Rows are points. Examples show where two turns around zero, p and q, send a point. Where does a point land after both, in the order given? Backwards means that the second turn is done in reverse. Each puzzle has new turns, and all numbers are rounded.
In the rows, zero is written as 128.

Turn p:
[136 103] => [154 123]
[120 155] => [100 134]
[156 162] => [111 169]
[120 120] => [131 117]
[108 100] => [143  97]
Turn q:
[157 131] => [152 144]
[ 88 138] => [ 88 118]
[140 116] => [144 123]
Where do these land?
q, then p: [122 133] => [123 122]
p, then q backwards: [109 109] => [123 102]
q, then p: [168  98] => [158 168]
p, then q backwards: [130 160] => [112 156]
q, then p: [111 140] => [116 111]

Turn p:
[135 124 127 151] => [132 115 125 148]
[141 127 179 102] => [ 81 163 124 132]
[102 152  91 147] => [172 107 108 113]
[126 139  80 147] => [177 110 132 128]
[154 125 149 108] => [108 157 142 138]
[108 124 127 138] => [127 109 117 121]
[130 106 144 104] => [ 99 135 146 118]
Turn q:
[161 155  98 142] => [121 126 148 178]
[115 145 107 102] => [102 154 116 136]
[122 125 101 120] => [102 126 119 136]
[141 109 119 122] => [128 111 111 136]
[ 92 126 170 159] => [145 129 160  76]
[120 113 133 106] => [127 131 103 115]
[145 123 169 146] => [172 119 140 118]
Where do these land?
q, then p: [106 136 110 138] => [113 123 110 108]
q, then p: [124 113 120 147] => [108 117 138 121]
q, then p: [158 108 116 112] => [148 100 145 142]
q, then p backwards: [151 157 122 152] => [166 111 115 136]
q, then p backwards: [101 126 172  91] => [107 177 121  94]

Turn p:
[116 109  88 142 174 129 157 145] => [ 66 135 111 101 122 149 121 116]
[ 81 145 128 108  91 137 121 127] => [144 129 179 116 131 124 115 162]
[149 144 144 167 147 127 126 115] => [130 131 119 159 105 140 134  93]
[137 122 121 122 106 150 141 129] => [139 129 124 110 114 126 147 146]
[116 137 133  99 104 131 112  83] => [176 123 151 119 151 148 124 137]
[152 116 117 152 131  96 124 148] => [116 121 103 126 119  97 116  99]
[124 114 135 122 143 114 162 144] => [100 154 122 120 143 116 140 123]
[112 121 166 109  92 147  76 107] => [173  85 162 152 151 124 141 152]
[165 143 120 129 165 121 134 153] => [108 145  80 148 119 129 114 124]
Turn q:
[120  95  92 139 101 139 134 130] => [127 107 127 145 120 159 119 168]
[127 169 112 154 124 134 128 127] => [139 135 136 148 143 131 171 125]
[124 123 107 122 147 126 140 115] => [124 132 103 128 135 150 126 123]
[144 118 121 137 121 131 158 103] => [118 103 124 109 148 149 136 135]
[103 137 186  90 109 141  99 131] => [147 118 162 137 115  86  87  88]
[140 108 119 136 157 156 157 143] => [108 154 138 109 138 167 120 137]
[114 107 117 115 120 111 149 144] => [ 97 117 118 138 108 137 115 134]
[121 159 147 133 142 140  87 101] => [174 142 129 134 153 102 130 106]
[175 153 161  89 141  88  92 157] => [137 151 122  85  76  73 143 100]
[112 109 119 165 118 114 135 130] => [109 122 122 147 145 124 130 164]
Where do these land?
q, then p backwards: [141 138 140  91 128 124 125 108] => [143 116 108 151 116 109 122 109]
p, then q: [159 125 137 169 108 115 131 139] => [121  81 105 126 133 121 147 141]
q, then p backwards: [ 99 139 162 142 126 132 112 125] => [116 134 156 124 119  92 115 138]
q, then p: [129 117 120 114 116 129 175 141] => [119 112 166 118 135 138 150 149]
p, then q: [112 161 124 182 155 147 102 115] => [158  98 168 141 162 120 108 160]
p, then q: [101 119 104 106 143  81 128 118] => [161 157 101 126 130 114 103  98]
q, then p: [157  99 122  81 135 135 152 159] => [165 111 160 117 135 127 133 180]
q, then p backwards: [147 156 130 128 104 163  92 139] => [118 146 151 138  79 138 129  99]
p, then q: [108  99 112 139 137 126 135 108] => [131 120 125 124 137 141  93 104]

Turn p:
[131 131  84 134 114 166  85 142 153 121  98] => [134 141 116 132 125 179 160 142 177 146 111]
[108 113 152 118 143 111 149 120 165 115 178] => [124  92 166 119 171  91 131 117 123 116 131]
[122 165  91 187 110 107 164 112 133 154 101] => [158 116  84 164 102 102 143 184 112 133 101]
[ 83 105 127 105 116 116 154 111 112  93 114] => [155  88 130 134 135 151  90 112 120  92 126]
[136 129 113  95 124  97 117 126 111 116 125] => [126 125 139 115 126 157 108 122  98 142 112]
[118 107 127 101 137 146 176 151 124 156 107] => [140 141 110 166 164 136 104 125 119 126 168]
[147 156 147 147 163 149 125 135 146 104 148] => [111 144 140 111 133  86 119 133 169 139 114]
[126 109 131 153 145 129 120  95 132 138 121] => [130 101 112 132 108 111 143 109 138 141 136]
[117 131 163 121 119 116  91 152 125 129 110] => [149 160 126  92 127 137 143 103 121 114 127]
[160 110 112 161 103 108 113 122 115 136 135] => [121 130 143 150  83 130 157 128 108 138 116]
[140 152 164  97 122 144 132 122 111 129 126] => [121 147 132  94 123 127 100 139 125 120 160]
[147 128 125 117 142 146 108 146 108 146 174] => [ 67 150 137 125 137 128 138 120 124 130 133]
Turn q:
[164 137 138 141 153 126 105  68 136 140 125] => [137 149 147 103 106 144 145 129 168  88 159]
[106 144 141 145 103 114 124 121 136 163  90] => [100 123 122 122 102 159  97 100 146 142 123]
[160  81  88 143 144 112 132 138 146 151 138] => [112 115 115 126 118  79 168  94 124 104 142]
[163 139 123 118 102 109 141 133 140 123 139] => [140 127 158 138  99 111 145 123 126 146 119]
[125 139 151 101 118 141 132 149  64 114 133] => [179 152 115 150 152 136 103 134 114 161 131]
[ 49 136  92  87 102 113 126 140 147 122 101] => [ 59 140 106 110 145 140 120 144 110 187  93]
[ 97 133 157 122 138 122 144 100 123 105 147] => [126 121 155 119 160 147 115 155 127 138 153]
[150 144 134 130 161 112 151 148 128 121 146] => [155 112 141 114 123  88 115 141 124 123 135]
[147 124 134 150 128 111 126 148 115 111 108] => [137 119 119 157 119 107 115 128 154 129 129]
[152 129 133 126 105 117  83 130 147 150 137] => [135 120 114 128  81 149 162 124 133 131 130]
[100 125 109 143 135 168 133 131 110 116 143] => [134 125 117 127 179 137 129 126 119 112 103]
[123 104 135 130 148 190 140 130 144 121 130] => [121 134 127 141 152 136 123 137  91  73 120]
Where do these land?
p, then q: [134 101 113 158 133 107 125 134 130 124 163] => [106 119 141 143 142 135  95 110 151 131 152]
q, then p: [163  89 113 109  84 130 141 115 134 113 126] => [142 119 110 135 105  74 121 153 116  98 129]
q, then p: [115 149 146 119 153 147 101 144 109 107 130] => [114 168 132 142 136 148 130 128 144 153 108]
q, then p: [151 126 147 119  94 110 117 104 152 122 111] => [140 133 135 127 126 112 153 156 135  86 146]
p, then q: [123 153 121 116 142 149 111 116 107 109 122] => [102 143 109 122 121 143 144 144 114 132 106]
p, then q: [165 109  96 111  84 111 112 126 139 150 103] => [169 127 135 142 133 146 106  81  95 107 111]
p, then q: [119 103 137 148 143 135 132 125 115 152 100] => [128 125 152 116 138 121 161 106 150 125 119]
p, then q backwards: [117 149 137 103 169 146 127 132 163 116 162] => [ 89 135  95 148 154 108 155 107 116 108 130]
q, then p: [155 121  96 133 105 113 146 106 186 100 115] => [191 121 127 120 139 100 124 128 114  79 134]
q, then p: [115 114 124 132 158  91 154 142  96 131 140] => [102 109 134 121 143 118 142 103  92 160 118]
q, then p: [115 155 140 121 118 153 113 104  91 158 127] => [ 99 135 120 107 122 143 119 155 163 154 151]
q, then p: [ 73 152 139 122 138 143 125 145 147 114 143] => [120 159 105 139 148 162 122  87 139 127 135]
p, then q backwards: [119 141 154 175 142 129 161 170  94 167 122] => [165  83 105 101 158 153 127 157 110 123  88]
